Every row gives one point. Any point is a mix of the corners, with weights that add up to 1. It lies inside the corners' shape when no weight is negative. Is each point inside? If not, which corners have a negative weight?
In the rows, 128 means zero.

Corners:
(1): [156  25  39]
(2): [103 113 168]
(3): [ 71 142  75]
(4): [207 143 153]
Points:
[107  74 106] => outside (4)
[ 80 137  82] => inside
[ 86 134  81] => inside
[119 116 104] => inside
[107 113 156] => inside
[115 120  94] => inside

Corners:
(1): [188 162 192 216 129 111]
(2): [ 50 116  83 185  66 157]
(3): [107 125 189 143 162 123]
(4): [156 162  61 144  47 184]
(5): [ 51  73 153 184  58 210]
(6): [134  30 128 129 159  77]
(7): [147 131  40 182 139 199]
Points:
[121 120 140 149 122 140] => inside
[155 123 129 153 145 109] => outside (5)
[100  92 122 174  98 175] => inside
[118  82 120 159 124 117] => inside
[114  91 139 164 150 108] => outside (4, 5)
[129 122  82 179 122 171] => inside
[116 149  99 174  78 188] => outside (6)

Corners:
(1): [ 83 157  73  93 108  78  76  76]
(2): [153  72  88 107 146 184 132  69]
(3): [166 171 145 193 116 157 145 142]
(4): [150 105 123 101 171 122 113 155]
(5): [ 56 157 171 128 165 103 154  79]
(6): [167 151  86 185 113  81 152 199]
(7): [ 76 183 198 117 147 203 208 196]
(8): [ 96  90  83 121 157 158 101 149]
(9): [ 58  48 159 140  48 169 115 122]
Points:
[ 93 120 118 151  97 130 115  99] => outside (4, 7)
[130  72  43 106 118 113  84 133] => outside (3, 5, 7)
[ 70 149 164 114 131 192 148 115] => outside (4, 6)
[131 117 125 148  98 122 113 104] => outside (7, 8)
[114 124  82 159 107  95 111  91] => outside (4, 7)
[  7 163 148 103 102 132 105  86] => outside (2, 4, 6)
[136 160 155 148 159 165 169 165] => outside (1, 9)

Corners:
(1): [161 232 122 199  73 108 132 183 187 198 189]
(2): [ 44  89  93  72 143  96 155  85 150 186 135]
(3): [ 90 107 170 115 141  31 235 153 140 108  78]
(4): [ 64  80 216 112  72 153 104  38  54 130 165]
(5): [124 148  64 211 209 121 155 149 123 102 118]
(6): [167  96 121  76 174  84 135  58 107 168 165]
(7): [188  97  70  85  53  40 154 170 155 127  47]
(8): [142 190 204 133  67  43 166  95 154  92  66]
(9): [179 158 139 120 203 188  72 150 153 189 224]
(10): [174  62 101 112 162 174 128 151 201 145 190]
(11): [180 191  95 119  39 160 180 191 131  68 115]
(12): [148 110  59  72 186  75 114 119  81  48 185]
Points:
[162 147 109 143 111 152 126 134 158 155 152] => outside (3, 12)
[142 137 131 136 109 103 150 138 152 147 122] => outside (12)
[145 135 110 112 121 115 137 123 138 133 140] => outside (3)
[142 145 123 134 120 109 143 127 132 126 142] => inside
[121 134 131 133 145 123 146 120 127 130 151] => outside (7)
[105 115 141 116 139  66 193 139 139 122 106] => inside
[182 137  82 117 143  85 141 161 145 108 127] => outside (2, 4)

Corners:
(1): [111 118 124 141 102 130 150 158 123 140 122 141  87 139]
(2): [125  98 129 140 157 114 157 112 142 113 137 151 119 113]
(3): [ 98 187 107 127 143 147 163 123 148 137 122 143 112 156]
(4): [103 127 148 120 139  78 131 130 117 126 116  92 151 137]
(5): [116 158 138 149 115 128 124 108 117 105 127 141 109  95]
(6): [ 69 126 140 109 128 182 107 138 170 116 148 106 145 154]
(7): [119 136 136 145 115  76 124 106 121 120 182  87 138 139]
(8): [144 126 120 116 155 111  96  95 146 134 130 177 109 134]
(9): [ 42 121  63 113 170 174 132 133 164 113  99 137  90 143]
(10): [171 132  92 127 146 152 164 133 174 127  76 128  63 137]
(11): [138 156 110 109 127 116 131 144 118 129 186 111 143 119]
(12): [139 148 113 109 107 139 210  95 103 155 143  90  88 132]
(13): [143 100 111 126  88 146 197 125 109  57  98 144  88 153]
(14): [133 148 176 129 144 117 136 120  85 136 165  86  97 143]
(15): [169   7 172 243  34 159  60 215  61 108 176  57 221 165]
Points:
[140  78 146 180  88 143 105 164  98 115 152  94 159 147] => inside
[155 156  83  96 151 120 187  94 147 126 111 166  32 111] => outside (3, 4, 6, 15)
[125 131 121 135 138 122 135 132 127 136 131 129 113 128] => outside (6, 7, 13)
[111 156 119 109 156 119 140 108 150 143 133 128 104 128] => outside (13, 15)
[103 112 132 153 115 138 128 125 120 113 151 126 126 135] => outside (4, 10, 11)
[112 117 130 142 117 121 120 129 123 115 152 109 150 137] => outside (1, 10, 14)
[154  99 149 167  94 147 127 146 103 120 152 113 135 135] => outside (4, 7, 9)
[109 153 118 112 143 127 151 109 141 124 131 131 101 128] => outside (15)
[166  93 143 164  76 144 112 148  99 114 161 101 134 136] => outside (2, 3, 4, 9)

Corners:
(1): [121 161 131 224 145 151  96 129 130 143  96 131 102 153 126 147 133 156]
(2): [132 142 124 107 118 114 109 193 137 135 127 223 159 122 152 122 135 147]
(3): [141  89 140  85 150  70 111 103 103 159 145 105 122 144 104 101  68 119]
(4): [162 124  96 243 147 148 166 119 121 150 129  98 111 103 162  81 132 123]
(5): [115  93  98 117 169 138 129 157 115 152 131 108 136 129 121  92 124 113]
(6): [136 113 163  84 126 132 185 101 102 155 136 116 163 174  92 114 127 106]
(7): [126 116 107 129 119 141 139 117 159  91 122 121 145 111 134 119  89 117]
(8): [ 87 143 126  92 139  77 194 108 125 123 143 105 133 107 126  87  60 128]
(9): [ 83 125  82 249 134 157 105 139 179 144 139 103 107  94 140 123 144 153]
(10): [ 86 167 142 118 135 154 125 111 153  61 112 138 152 124 144 129 136 212]
(11): [130 138  96 113 146 133 128 144 133 134 143 117 109 116  87  97 131 125]
(12): [106 135 140 134 154 113 121 114 115 127 116 127 154 124 111 107 135 129]
(13): [137 127 162  92 144 135 162 118  97 143 134 113 161 107  67 116  89 126]
(14): [131 135 133 121 156 132 125 115 107 138 150 102 141 121 133 106 108 121]
(15): [114 125 139 122 155 142 115 152 182 136 133 150 114 129 145 101 112 116]
(16): [147 105 135  93 109 158 177 112 103 153 106 155 131 106 161 116 123 112]
(17): [146 101 117 111 170 140 155 128 131 123 123 135 123 106 149 144 148 109]
(18): [126 109 132 142 120 148 144 136 105  92 161 154 113 113 144 117 123 116]
(19): [129 101 115 120 135 124 141 183 161 137 140  96 112 101 136  84 129 100]
Points:
[125 137 126 151 140 134 121 138 130 136 122 139 126 130 129 121 124 137] => inside
[128 119 124 132 149 137 138 135 139 131 129 130 125 118 136 116 125 121] => inside
[119 141 124 154 137 114 120 126 126 126 135 119 130 116 122 107 105 144] => outside (5, 6, 15, 16, 17)
[128 123 126 141 142 143 132 131 133 136 131 126 129 120 132 111 125 126] => outside (8)
[116 129 123 139 139 133 129 138 136 128 140 122 128 128 120 105 114 133] => outside (12, 16, 17)
[115 124 142 103 128 132 115 133 139 119 139 140 146 123 114 108 122 131] => outside (1, 4, 5, 8, 17)
[121 133 117 143 152 132 127 140 146 136 131 116 123 127 119 111 118 135] => outside (12, 16, 18)
[113 125 122 130 133 131 137 131 143 129 130 130 127 116 122 119 119 132] => outside (4, 5, 14)

Corners:
(1): [166 136 125 105 133 113 137 115 122 109 126 142 156 122 138 127 117 125
 137 115]
(2): [145 155 163 156 107 137 147 114 124 138 137 108 112 119 134 112 113 128
 145 132]
(3): [111  78 104 124 100 119 120 128 127 162 130 148 146 133 161 157 130 142
 133 114]
(4): [188 145 108 125 135 107 154 125 115 113 129  84 117 128 143 127  95 109
 134 121]
(5): [177 143 107 113 140 145 109 134 113 118 141 130 155 137 153 138 117 114
 131 132]
(6): [ 96 117 123 126 154 105 112 126 249 142 109 141 140 124 101 126 131 143
 129 117]
(7): [148 139 104 153 141 145 165 109 113 116 143 126 144 143 146 159  77 103
 133 166]
(8): [125 138 123 152 156 140 122 124 137  99 121 137 147 120 125 120 127 123
 131 113]
(9): [112 135 126  95 140 146 106 135 141 191 118 144 139  92 124 163 120 143
 147 120]
(10): [168 128 121 108 128 127 132 153 116 126 139 141 153 126 131  97 117 143
 129 119]
(11): [132 127 149 129 103 106 115 146 119 157 139 101 151 113 151 132  94 143
 145 126]
(12): [148 119 121 153 128 114 117 130 120 107 120 123 153 140 150 114 108 101
 162 125]
(13): [144 158 140 135 125 133 210 141 151 107 157  91 136 120 123 115 108 101
 137 132]
(14): [141 136 117 113 130 115 114 154 120  99 149 139 104 124 153 109 132 145
 139 111]
(15): [118 129 113 108 147 108 117 115 124 135 126 134 134 112 141 116 130 127
 114 168]
(16): [122 100 131 102 100 101 152 140 121 109 134  96 129 123 120 124 129 148
 147 122]
(17): [115 128 150 137 150 118 110 146 147 113 123 140 116 133 118 105 102 110
 126 111]
(18): [115  82 134 150 125 115 137 139 129 124 138 132 134  99 135 154 126 122
 135 118]
(19): [113 114 128 107 107 139 105 124 132 102 128 148 114  93 104 116 125 136
 127 121]
(20): [107 150 152 110 139 193  92 124 121 120 121 156 114  78 139 107 135 120
 131 138]
(21): [164 122 117 109 143 105 116 109 115 143 151 141 145 143 146 117 106 137
 141 117]
Points:
[129 128 129 121 136 125 112 126 140 126 127 139 139 116 130 122 121 131
 135 128] => outside (3, 4, 13)
[129 128 126 127 131 127 127 126 137 126 130 130 134 119 134 130 116 126
 136 127] => outside (10)
[120 126 121 121 142 135 115 134 147 127 132 146 137 115 129 127 123 132
 125 127] => outside (1, 2, 4, 12, 16)
[140 120 119 111 129 108 130 139 140 129 134 125 139 122 132 125 121 136
 131 117] => outside (2, 7, 12, 20)

Corners:
(1): [113 100 221 153 142 165 159  69 105 169 179 191 178  98  92 187  51 109
 111 159]
(2): [209 152 175 207 186  56 138 123 138 188 173 122 198  96 150 131 116 169
 164 105]
(3): [209 166 189 205 173 208  56 108 143 131 124 123  77  72  69 182  67 103
 207 200]
(4): [102 135 199 101 119 110  80  96 117 180 108 124 157 148  98  60  97  42
 184 146]
(5): [112  77 113  40  67 148 132 142 184  88 172 123 165 167 119 169 149 138
 187 247]
(6): [106 106 130 183  68 120 145 195 145 208  57 173 201 207  86  79 212 115
 184 120]
(7): [161 163 185 182 140 189 158  45  49 134 140 174 164 154  97  83 114 164
 132 134]
(8): [130  99  73  14  93 165  67  51 128  75 142 149  74 192 222 142  51 172
 104 124]
(9): [ 97 152  61  29 109 185  51 176 133 155 136 151  81 190 103 107  86  32
 183 139]
(10): [168 201  89  76  49  89  67  53 201 100 158  67 191  77 202 122 200  67
  42  58]
(11): [190 119 144  70 170 152 174 122 126  39 171 180 119 184 140 171  10  89
  21 107]
(12): [163  76 164 164 173 107 119  31 152  94 176 135 171 161 192 212 117  66
 140 160]
(13): [176  86 186  96 137 128  76 163 156  94 104 191  98  83 124 149 189 190
 148  81]
(14): [137  94 189 152 135  95 181 140  58 100 107 154 225 117 180 145 177 194
  28 180]
(15): [140 123  77 112  84 154  47 101 185 152  81  77 212 101  79 105 211 152
 172 106]
(16): [ 27 165 187  68 201 210 167  78 142  60  98 169  91 112 156 103  42 180
 130  89]
(17): [124 159 122 180 112 125 116 128 118 137 177  93 163 124  67  94  85 135
  88 131]
(18): [ 76  66 133  64 119  96 181 136 146 168 124 145 134 110  73 119 154 150
 150 182]
(19): [109 159 225 127  72  37 127 169  61 109  38 125 208  99 120 128 222  80
  66  29]
(20): [191 134 105 151 191  66 112 165  74  57 111 219 181 162 140 158  48  84
  94 105]
(21): [146  72 156 113  87 100 196 146 124 138 169 110 140 145 134  87  82  63
 200 188]
Points:
[130 118 141  93 116 138 105  98 127 124 134 143 139 146 138 125 100 118
 134 136] => inside
[103 143 159 114 133 140 119 104 113 133 127 152 151 135 132 127 108 115
 128 137] => outside (11, 13, 15, 21)
[145  93 138  75 153 157 105 117 156 116 149 153 110 141 120 152  68 112
 185 164] => outside (6, 7, 10, 14, 17, 19)
[137 130 169 136 132 140 128  98 110 139 139 151 160 133 115 123 106 119
 134 139] => inside
[177  94 180 127 131 140 121 122  98  87 110 174 154 160 125 166  97 101
 124 147] => outside (2, 9, 10, 16, 17, 18)
[143 123 141 115 124 133 114  98 129 126 140 141 150 133 137 134 109 134
 129 130] => inside
[131 118 128 104 107 111 105 131 150 124 121 122 161 131 132 125 152 120
 147 143] => outside (1, 7, 11)
[117 137 162 117 141 147 126 105 131 109 118 141 142 122 128 127 108 128
 135 121] => inside
[143 128 154 127 122 125 119 110 128 122 128 139 157 129 117 128 120 118
 133 126] => outside (9, 14)
